Each row is a point. The points of each table are mixes of a few directions, plus a little noise. Count the directions of each table, and those that both share. Where both have some left over, give the other angles between the two spaces (their principal angles), to ten degrees, smallest first.

First (4 x 2):
0.028 -0.055
-0.002 0.004
-0.025 0.049
-0.001 0.002
Second, 7 rows:
-0.002 0.000
0.001 0.000
-0.016 -0.002
-0.065 -0.008
-0.015 -0.002
0.082 0.010
0.015 0.002
Directions: first 1, second 1, shared 0; angles 70

First:
-0.029 -0.012 0.058 -0.038
0.023 0.006 -0.029 0.015
0.058 0.012 -0.057 0.024
-0.013 -0.002 0.007 0.000
-0.039 -0.004 0.022 0.000
Second (8 x 4):
0.008 -0.011 -0.022 -0.009
-0.045 0.007 0.029 0.007
0.026 -0.043 0.021 -0.010
0.018 -0.058 -0.034 -0.028
0.018 0.026 0.021 0.015
-0.007 -0.015 -0.027 -0.012
-0.030 0.066 0.053 0.035
0.012 0.027 -0.041 0.001
Directions: first 2, second 3, shared 1; angles 50

First:
0.015 0.015 0.006 0.043 0.019 0.043 0.014 0.026
-0.018 -0.018 -0.007 -0.053 -0.024 -0.054 -0.017 -0.032
-0.016 -0.016 -0.006 -0.048 -0.021 -0.048 -0.016 -0.029
-0.010 -0.009 -0.004 -0.028 -0.012 -0.028 -0.009 -0.017
-0.011 -0.011 -0.005 -0.034 -0.015 -0.034 -0.011 -0.020
0.022 0.022 0.009 0.065 0.029 0.064 0.020 0.039
0.019 0.019 0.007 0.056 0.025 0.056 0.018 0.034
Second (8 x 8):
-0.075 0.044 -0.001 0.014 0.008 -0.007 -0.029 0.025
-0.036 0.041 -0.003 0.010 -0.008 0.001 -0.040 0.037
0.001 0.030 0.037 0.035 -0.012 0.007 -0.018 0.016
0.053 -0.033 -0.042 -0.035 -0.007 0.004 0.008 -0.007
0.051 -0.076 0.013 -0.045 0.002 -0.017 0.037 -0.013
-0.013 0.040 0.024 0.030 -0.009 0.019 -0.016 0.003
0.023 -0.038 -0.012 -0.042 0.005 0.019 0.037 -0.043
-0.004 -0.008 -0.015 0.035 0.022 -0.026 0.020 -0.018
Directions: first 1, second 5, shared 0; angles 50

First, 8 rows:
0.009 0.028 0.006 0.050 -0.012 0.006 -0.015 -0.010 -0.024 -0.002 0.008 -0.009
0.076 0.004 -0.016 0.113 -0.107 -0.024 0.046 -0.019 -0.009 0.012 0.030 0.014
-0.059 -0.035 -0.015 -0.037 0.058 0.002 -0.014 -0.010 0.006 -0.011 -0.016 -0.003
-0.019 -0.037 -0.030 -0.005 0.005 -0.017 0.014 -0.006 0.013 -0.011 -0.011 0.006
-0.025 -0.001 0.035 -0.053 0.047 0.026 -0.016 -0.002 0.000 0.020 0.007 -0.001
-0.041 -0.031 -0.004 -0.021 0.040 0.005 -0.006 -0.016 0.003 0.002 -0.002 0.001
0.000 0.038 0.002 -0.001 0.007 0.003 -0.025 0.018 -0.010 -0.018 -0.014 -0.014
0.059 0.035 0.022 -0.044 -0.039 -0.001 0.016 0.045 0.021 0.008 -0.002 0.005
Second:
-0.055 -0.005 0.004 -0.015 0.004 -0.072 -0.001 0.039 0.011 -0.029 0.004 0.018
-0.015 -0.035 0.040 -0.036 0.010 -0.046 -0.030 0.020 -0.020 -0.001 0.016 0.032
0.018 0.022 -0.030 0.026 0.003 0.105 -0.001 -0.026 -0.008 0.022 -0.016 -0.028
0.003 -0.061 0.013 0.069 0.010 0.014 0.047 -0.010 0.036 -0.022 -0.019 0.004
0.017 0.010 -0.046 0.002 0.001 -0.004 0.010 0.012 -0.014 -0.008 0.000 -0.033
-0.005 -0.005 -0.006 0.041 0.009 -0.021 -0.006 -0.023 0.016 0.016 -0.002 0.020
-0.031 0.085 -0.015 -0.040 -0.018 -0.015 -0.027 -0.001 0.002 0.014 0.007 0.004
0.069 -0.013 0.040 -0.048 -0.019 0.038 0.008 -0.010 -0.025 0.007 0.010 -0.018
Directions: first 4, second 6, shared 0; angles 30, 40, 40, 60

First:
0.035 -0.010 -0.034 -0.014 0.047 0.002 -0.020 -0.036 -0.017 -0.009 -0.010 0.026 0.015 -0.041 0.015 0.003 0.004 -0.017
0.010 -0.009 -0.001 -0.016 0.063 -0.025 -0.035 -0.019 0.017 -0.047 0.053 0.032 0.026 -0.043 0.000 -0.005 -0.016 -0.034
0.003 -0.006 0.010 0.009 0.050 -0.016 -0.011 -0.007 0.005 -0.021 0.039 0.002 0.005 -0.036 0.019 0.018 -0.019 0.011
-0.001 -0.006 0.012 0.012 0.030 -0.009 0.000 0.002 -0.007 -0.001 0.012 -0.013 -0.008 -0.026 0.026 0.033 -0.011 0.025
-0.042 0.027 0.025 0.016 -0.115 0.020 0.041 0.046 0.026 0.031 -0.018 -0.029 -0.019 0.098 -0.049 -0.047 0.013 0.011
-0.015 -0.007 0.014 -0.033 0.009 -0.022 -0.028 0.007 0.018 -0.033 0.024 0.023 0.019 -0.003 -0.020 -0.005 0.000 -0.053
0.026 0.007 -0.039 0.018 -0.047 0.043 0.035 -0.012 -0.039 0.061 -0.084 -0.020 -0.023 0.025 0.013 -0.002 0.024 0.040
0.013 0.005 0.002 0.028 0.055 -0.010 -0.004 -0.017 0.018 -0.027 0.063 0.004 0.008 -0.035 0.013 -0.009 -0.028 0.028
-0.027 0.016 0.010 0.003 -0.092 0.019 0.029 0.031 0.007 0.032 -0.037 -0.020 -0.016 0.073 -0.034 -0.028 0.019 0.002
-0.002 -0.016 0.000 -0.022 0.000 -0.003 -0.008 0.004 -0.027 0.014 -0.042 -0.004 -0.007 -0.011 0.018 0.041 0.015 -0.013
Second, 10 rows:
0.003 -0.009 -0.011 -0.022 -0.021 0.008 -0.001 0.001 -0.025 0.021 -0.054 0.000 -0.005 0.007 0.004 0.019 0.022 -0.017
0.006 -0.022 -0.027 -0.052 -0.051 0.019 -0.003 0.003 -0.059 0.051 -0.127 -0.001 -0.014 0.016 0.010 0.045 0.051 -0.040
0.004 -0.012 -0.015 -0.028 -0.028 0.011 -0.002 0.002 -0.032 0.028 -0.070 0.000 -0.007 0.009 0.006 0.024 0.028 -0.022
0.003 -0.013 -0.015 -0.030 -0.029 0.011 -0.002 0.002 -0.034 0.029 -0.073 0.000 -0.008 0.009 0.006 0.026 0.029 -0.023
-0.006 0.022 0.027 0.052 0.051 -0.020 0.003 -0.003 0.060 -0.051 0.128 0.001 0.014 -0.016 -0.010 -0.045 -0.051 0.041
-0.002 0.008 0.010 0.019 0.018 -0.007 0.001 -0.001 0.021 -0.019 0.047 0.000 0.005 -0.006 -0.004 -0.016 -0.018 0.015
-0.001 0.004 0.005 0.010 0.010 -0.003 0.001 -0.001 0.011 -0.009 0.023 0.000 0.002 -0.003 -0.002 -0.008 -0.010 0.007
-0.007 0.024 0.029 0.056 0.054 -0.021 0.004 -0.003 0.064 -0.055 0.137 0.000 0.015 -0.017 -0.011 -0.048 -0.054 0.043
-0.001 0.004 0.004 0.009 0.009 -0.003 0.000 -0.001 0.010 -0.009 0.022 0.001 0.002 -0.003 -0.002 -0.008 -0.009 0.007
0.002 -0.006 -0.007 -0.013 -0.013 0.005 -0.001 0.001 -0.015 0.013 -0.033 0.000 -0.004 0.004 0.003 0.011 0.013 -0.010
Directions: first 4, second 1, shared 1

First, 8 rows:
-0.006 0.035 0.010 -0.005 -0.024 0.033 -0.031 0.002 0.016 -0.028 0.037 0.044 0.013 -0.019 -0.019 -0.012 0.045 -0.016 -0.017 0.008 0.001 -0.012 0.026 0.004
0.004 0.019 -0.049 0.015 0.038 -0.001 -0.011 0.024 -0.013 -0.005 -0.017 -0.014 0.022 0.021 0.022 -0.014 -0.024 0.014 0.043 -0.010 0.012 0.027 -0.028 -0.010
-0.014 0.030 0.069 0.049 -0.049 0.055 -0.028 0.000 0.034 0.016 0.006 -0.013 0.010 -0.024 -0.036 -0.043 0.093 -0.044 -0.027 -0.028 -0.015 -0.030 0.027 0.038
-0.028 -0.014 0.016 0.049 -0.020 0.017 -0.013 -0.007 0.014 0.002 0.019 0.022 0.015 0.012 -0.006 -0.002 0.045 -0.018 0.014 0.024 -0.007 -0.053 0.033 -0.004
-0.006 0.034 0.000 0.032 -0.030 0.028 -0.008 -0.002 0.007 -0.019 0.007 -0.009 -0.016 -0.016 -0.025 0.003 0.057 -0.035 0.005 -0.020 -0.010 -0.043 0.030 0.016
0.009 -0.005 -0.006 -0.030 0.025 -0.011 -0.005 0.010 -0.003 0.007 -0.002 0.011 0.019 0.007 0.019 -0.013 -0.038 0.026 -0.003 0.008 0.011 0.045 -0.027 -0.009
0.015 -0.072 0.007 -0.050 0.031 -0.063 0.048 -0.015 -0.020 0.038 -0.028 -0.019 -0.017 0.017 0.030 0.027 -0.093 0.042 -0.016 0.019 0.004 0.042 -0.037 -0.017
0.027 -0.029 -0.047 -0.062 0.028 -0.058 0.050 -0.013 -0.036 -0.009 -0.021 -0.021 -0.046 0.001 0.017 0.055 -0.085 0.030 0.001 0.001 0.004 0.026 -0.024 -0.019
Second, 8 rows:
0.029 -0.034 0.008 -0.024 0.018 0.001 0.027 -0.006 0.019 0.018 -0.051 -0.056 -0.013 -0.007 -0.036 0.007 -0.018 0.000 -0.021 0.000 0.001 0.029 -0.043 -0.001
0.033 0.012 -0.017 -0.063 0.013 -0.006 0.018 0.007 -0.018 -0.021 0.010 0.010 -0.029 -0.022 0.002 0.045 -0.030 0.011 -0.016 0.010 -0.002 0.018 0.035 0.010
0.013 0.070 -0.048 0.012 -0.001 0.020 -0.023 0.019 -0.004 -0.030 -0.023 -0.024 -0.023 -0.019 -0.025 -0.012 0.022 -0.019 0.014 -0.064 -0.001 0.023 -0.040 0.014
0.004 -0.009 -0.033 -0.008 0.022 -0.020 -0.006 -0.004 0.014 0.006 -0.054 -0.033 0.005 0.012 -0.020 -0.039 -0.041 0.016 -0.003 -0.035 0.016 0.065 -0.131 -0.031
-0.040 0.017 0.016 0.062 -0.028 0.011 -0.022 -0.001 -0.006 -0.002 0.041 0.032 0.025 0.015 0.028 -0.021 0.047 -0.016 0.027 0.005 -0.004 -0.059 0.052 0.003
-0.006 -0.059 0.029 -0.015 -0.002 -0.023 0.049 -0.028 -0.014 0.008 0.034 0.004 0.019 0.018 0.035 0.030 -0.019 0.008 0.004 0.066 0.007 -0.061 0.081 -0.020
-0.002 0.002 0.017 -0.028 -0.030 0.009 -0.005 -0.016 0.010 -0.024 0.037 0.049 -0.018 -0.023 -0.022 0.025 0.023 -0.010 -0.033 0.023 -0.008 -0.025 0.040 0.002
-0.028 0.004 0.027 0.065 0.010 0.010 -0.039 0.030 -0.001 0.044 0.005 0.018 0.034 0.024 0.038 -0.036 0.016 0.010 0.026 -0.006 -0.008 0.009 0.006 0.023
Directions: first 5, second 6, shared 3; angles 40, 40

First:
0.008 0.039 0.012 0.027 -0.013 0.089 -0.027 0.052 0.009 0.000 -0.001 -0.005 -0.038 -0.023 0.043 0.009 -0.017 0.002 0.004 -0.004 0.040 0.026 -0.025 0.084 0.017 -0.002 -0.068 0.040 -0.010 0.019 -0.006 0.013
0.004 -0.049 -0.020 -0.023 0.033 -0.054 0.053 0.002 0.008 0.005 -0.011 -0.026 0.063 -0.001 -0.026 0.008 -0.007 -0.002 -0.015 -0.035 0.017 0.028 -0.023 -0.071 -0.032 0.035 0.072 -0.050 0.028 -0.013 -0.018 0.006
-0.008 0.014 0.007 0.001 -0.030 0.023 -0.002 0.017 0.008 0.018 -0.004 -0.011 -0.017 -0.012 0.024 -0.022 -0.001 0.012 0.006 0.022 0.030 0.019 -0.008 0.033 0.012 0.002 -0.019 0.018 -0.002 0.005 0.000 0.004
0.008 -0.025 -0.029 0.014 0.020 -0.067 -0.015 -0.053 0.011 -0.022 -0.002 0.052 0.060 0.033 -0.052 0.020 0.023 -0.004 -0.024 -0.016 -0.091 -0.050 0.037 -0.035 -0.019 -0.040 -0.013 0.006 -0.032 -0.003 0.015 0.019
-0.010 -0.039 -0.011 0.024 0.021 -0.021 0.029 -0.001 0.008 -0.016 0.027 -0.028 0.050 -0.025 -0.016 0.008 0.000 -0.004 -0.004 -0.023 0.058 0.043 -0.024 -0.046 -0.012 0.019 0.069 -0.010 0.061 -0.022 -0.071 0.021
0.015 0.025 0.002 -0.017 0.002 -0.005 -0.031 -0.020 -0.012 -0.002 -0.020 0.043 -0.027 0.035 -0.009 0.009 0.005 -0.005 -0.003 0.005 -0.088 -0.061 0.035 0.017 0.003 -0.028 -0.056 0.001 -0.059 0.017 0.066 -0.019
-0.011 0.006 0.002 -0.012 -0.030 -0.020 -0.006 -0.019 0.001 0.017 -0.008 0.009 -0.009 0.010 0.001 -0.027 0.012 0.011 0.004 0.033 -0.020 -0.017 0.020 0.005 0.009 -0.013 -0.011 0.009 -0.019 0.000 0.023 -0.006
-0.006 0.029 0.037 -0.014 -0.004 0.054 -0.001 0.022 -0.033 0.001 0.019 -0.036 -0.080 -0.019 0.035 -0.006 -0.016 -0.009 0.031 0.017 0.053 0.011 -0.011 0.013 0.024 0.027 0.026 -0.015 0.033 -0.003 -0.009 -0.038
Second, 11 rows:
-0.006 -0.010 -0.022 0.046 -0.016 -0.010 -0.018 -0.012 0.031 -0.010 0.008 0.025 0.050 -0.005 -0.013 -0.001 0.017 0.011 -0.017 0.002 -0.007 0.007 0.005 0.023 -0.002 -0.034 -0.036 0.049 -0.008 0.000 -0.028 0.045
-0.009 0.010 0.004 0.039 -0.013 0.032 -0.021 0.004 0.006 -0.014 0.025 0.000 -0.007 -0.020 0.011 0.001 0.004 0.001 0.005 0.008 0.032 0.015 -0.004 0.031 0.015 -0.015 -0.016 0.038 0.019 -0.003 -0.039 0.018
0.019 0.047 0.008 0.053 0.017 0.065 -0.076 -0.010 -0.012 -0.049 0.024 0.057 -0.042 0.010 0.000 0.045 0.003 -0.019 -0.001 -0.015 -0.061 -0.054 0.028 0.067 0.020 -0.053 -0.093 0.054 -0.036 0.018 0.009 0.006
-0.017 -0.008 0.028 -0.058 -0.003 -0.033 0.037 -0.016 -0.040 0.020 0.006 -0.044 -0.048 0.002 0.004 -0.030 -0.004 -0.004 0.030 0.030 0.028 -0.002 0.006 -0.066 0.007 0.041 0.095 -0.062 0.040 -0.020 0.009 -0.056
-0.017 -0.006 0.001 0.017 -0.017 -0.025 -0.011 -0.034 -0.002 -0.008 0.022 0.008 0.004 -0.001 -0.012 -0.014 0.018 0.003 0.006 0.025 -0.003 -0.012 0.021 -0.014 0.010 -0.020 0.016 0.018 0.015 -0.013 -0.021 0.004
0.005 -0.016 0.005 -0.067 0.014 -0.042 0.043 0.001 -0.017 0.028 -0.031 -0.024 -0.007 0.018 -0.006 -0.012 -0.011 -0.001 0.004 -0.003 -0.013 -0.006 -0.003 -0.055 -0.016 0.039 0.053 -0.068 -0.004 -0.002 0.044 -0.038
-0.015 -0.007 0.021 -0.040 -0.005 -0.029 0.025 -0.019 -0.030 0.013 0.008 -0.031 -0.034 0.002 0.001 -0.024 0.000 -0.003 0.023 0.027 0.019 -0.005 0.008 -0.051 0.007 0.027 0.073 -0.043 0.032 -0.017 0.003 -0.041
0.000 -0.019 -0.006 -0.034 0.001 -0.029 0.035 0.009 0.004 0.023 -0.022 -0.020 0.019 0.003 -0.002 -0.013 -0.006 0.006 -0.004 -0.003 0.010 0.016 -0.012 -0.030 -0.014 0.026 0.032 -0.033 0.002 -0.002 0.014 -0.007
0.012 -0.019 -0.029 0.005 0.003 0.000 0.021 0.037 0.040 0.018 -0.033 -0.002 0.062 -0.006 0.002 0.005 -0.008 0.013 -0.027 -0.030 0.013 0.039 -0.032 0.019 -0.024 0.009 -0.031 0.007 -0.021 0.013 0.001 0.039
0.038 0.042 -0.008 0.036 0.034 0.063 -0.064 0.012 0.003 -0.039 -0.009 0.065 -0.017 0.022 -0.003 0.059 -0.007 -0.018 -0.019 -0.043 -0.086 -0.051 0.015 0.073 0.000 -0.045 -0.119 0.039 -0.068 0.033 0.041 0.014
-0.011 -0.014 -0.003 0.003 -0.014 0.008 0.027 0.028 0.016 0.018 -0.001 -0.035 0.019 -0.026 0.017 -0.017 -0.007 0.011 0.000 0.002 0.069 0.053 -0.032 0.002 -0.003 0.024 0.025 0.001 0.030 -0.006 -0.034 0.016
Directions: first 5, second 4, shared 4

First:
0.012 -0.004 -0.002 0.025 0.032 0.005 -0.011 0.029 -0.027 -0.007 0.008 -0.030 -0.012 0.023 0.001 -0.030 -0.004 -0.003 -0.002 0.006 0.008 -0.024 -0.021 0.009 0.023 0.036 -0.018 -0.020 -0.021 0.025 -0.004 -0.022
0.012 -0.028 -0.029 0.017 0.015 -0.009 -0.003 0.035 -0.021 0.001 0.021 -0.060 -0.026 0.011 0.006 -0.026 0.008 0.011 0.033 -0.019 0.006 -0.023 -0.053 -0.013 -0.006 0.007 0.029 0.006 -0.004 0.006 0.008 -0.002
-0.015 -0.005 -0.016 0.041 0.008 0.009 -0.015 0.014 -0.013 -0.007 0.006 -0.005 0.018 -0.013 0.016 0.000 -0.002 0.013 0.009 -0.017 -0.031 0.018 -0.009 -0.002 -0.013 0.023 -0.001 0.035 -0.010 -0.014 0.011 0.025
-0.070 0.024 0.038 0.020 -0.022 0.019 -0.002 -0.040 0.021 -0.007 -0.016 0.076 0.060 -0.051 0.024 0.059 -0.018 0.015 -0.014 -0.023 -0.066 0.076 0.060 0.010 -0.036 -0.001 -0.041 0.061 0.010 -0.043 0.009 0.069
-0.043 0.027 0.038 0.034 0.012 0.024 -0.012 -0.014 -0.004 -0.014 -0.014 0.051 0.044 -0.018 0.016 0.023 -0.022 0.001 -0.029 0.000 -0.042 0.039 0.046 0.023 0.003 0.036 -0.063 0.020 -0.014 -0.007 -0.002 0.026
0.020 -0.010 -0.001 -0.056 -0.022 -0.020 0.023 -0.014 0.021 0.014 0.001 -0.012 -0.031 0.007 -0.017 0.002 0.012 -0.007 0.013 0.005 0.037 -0.021 -0.010 -0.013 -0.004 -0.048 0.035 -0.025 0.024 0.003 -0.005 -0.017
0.061 0.009 -0.064 -0.043 -0.065 -0.015 0.002 -0.036 0.047 0.018 -0.021 0.043 0.009 -0.011 -0.030 0.014 0.030 -0.016 -0.017 0.034 0.031 0.001 0.024 -0.024 -0.010 -0.064 0.083 0.001 0.021 -0.032 0.009 -0.018
0.022 -0.013 0.036 -0.037 0.041 -0.013 0.018 0.027 -0.023 0.001 0.015 -0.062 -0.061 0.052 -0.016 -0.042 -0.004 -0.016 0.008 0.014 0.058 -0.067 -0.038 0.011 0.042 0.011 -0.023 -0.079 -0.005 0.060 -0.024 -0.059
Second, 10 rows:
0.030 -0.011 -0.061 -0.013 -0.044 -0.013 0.000 -0.012 0.025 0.013 -0.002 0.004 0.003 -0.019 -0.008 0.011 0.024 0.005 0.015 -0.002 0.004 0.009 -0.009 -0.027 -0.029 -0.046 0.076 0.030 0.018 -0.036 0.016 0.013
-0.026 -0.028 0.016 -0.034 -0.009 -0.019 0.027 -0.001 0.008 0.009 0.019 -0.039 -0.031 -0.010 0.007 0.012 0.003 0.017 0.046 -0.038 0.003 -0.001 -0.033 -0.016 -0.032 -0.039 0.024 0.012 0.029 -0.007 0.003 0.026
-0.015 -0.033 -0.037 -0.030 -0.052 -0.024 0.021 -0.015 0.031 0.018 0.014 -0.018 -0.010 -0.040 0.008 0.033 0.020 0.027 0.056 -0.047 -0.014 0.027 -0.029 -0.039 -0.067 -0.073 0.084 0.059 0.043 -0.051 0.022 0.055
0.082 0.002 -0.065 -0.019 -0.020 -0.012 -0.009 0.004 0.011 0.010 -0.010 -0.005 -0.016 0.026 -0.032 -0.030 0.026 -0.023 -0.018 0.044 0.051 -0.040 -0.009 -0.013 0.026 -0.019 0.061 -0.035 -0.005 0.008 0.000 -0.056
0.009 0.013 -0.018 0.020 -0.007 0.009 -0.015 -0.005 0.003 -0.004 -0.010 0.026 0.024 -0.007 -0.001 0.003 0.001 -0.004 -0.018 0.012 -0.011 0.013 0.019 0.002 0.003 0.011 0.000 0.012 -0.010 -0.011 0.005 0.002
0.022 0.011 -0.005 0.007 0.010 0.005 -0.009 0.005 -0.006 -0.003 -0.007 0.007 0.002 0.017 -0.009 -0.015 0.000 -0.013 -0.021 0.024 0.014 -0.015 0.008 0.009 0.025 0.018 -0.012 -0.024 -0.015 0.015 -0.006 -0.027
0.015 0.024 -0.021 0.037 -0.001 0.018 -0.026 -0.005 -0.001 -0.008 -0.018 0.044 0.039 -0.005 -0.001 0.000 -0.002 -0.009 -0.037 0.025 -0.017 0.017 0.034 0.011 0.015 0.029 -0.014 0.010 -0.022 -0.008 0.003 -0.006
-0.042 -0.028 0.033 -0.032 -0.001 -0.017 0.029 0.001 0.003 0.007 0.021 -0.040 -0.031 -0.011 0.013 0.015 -0.003 0.020 0.048 -0.044 -0.003 0.003 -0.032 -0.012 -0.033 -0.032 0.007 0.012 0.028 -0.004 0.001 0.033
-0.009 0.024 0.050 0.025 0.049 0.020 -0.012 0.014 -0.029 -0.016 -0.007 0.010 0.006 0.029 0.001 -0.021 -0.023 -0.016 -0.037 0.026 0.003 -0.016 0.021 0.035 0.049 0.062 -0.083 -0.044 -0.033 0.043 -0.020 -0.034
-0.066 0.027 0.107 0.040 0.075 0.032 -0.006 0.015 -0.043 -0.027 -0.001 0.012 0.015 0.020 0.022 -0.007 -0.046 -0.005 -0.032 0.000 -0.028 0.004 0.030 0.051 0.042 0.088 -0.142 -0.033 -0.035 0.050 -0.025 -0.004
Directions: first 4, second 3, shared 3
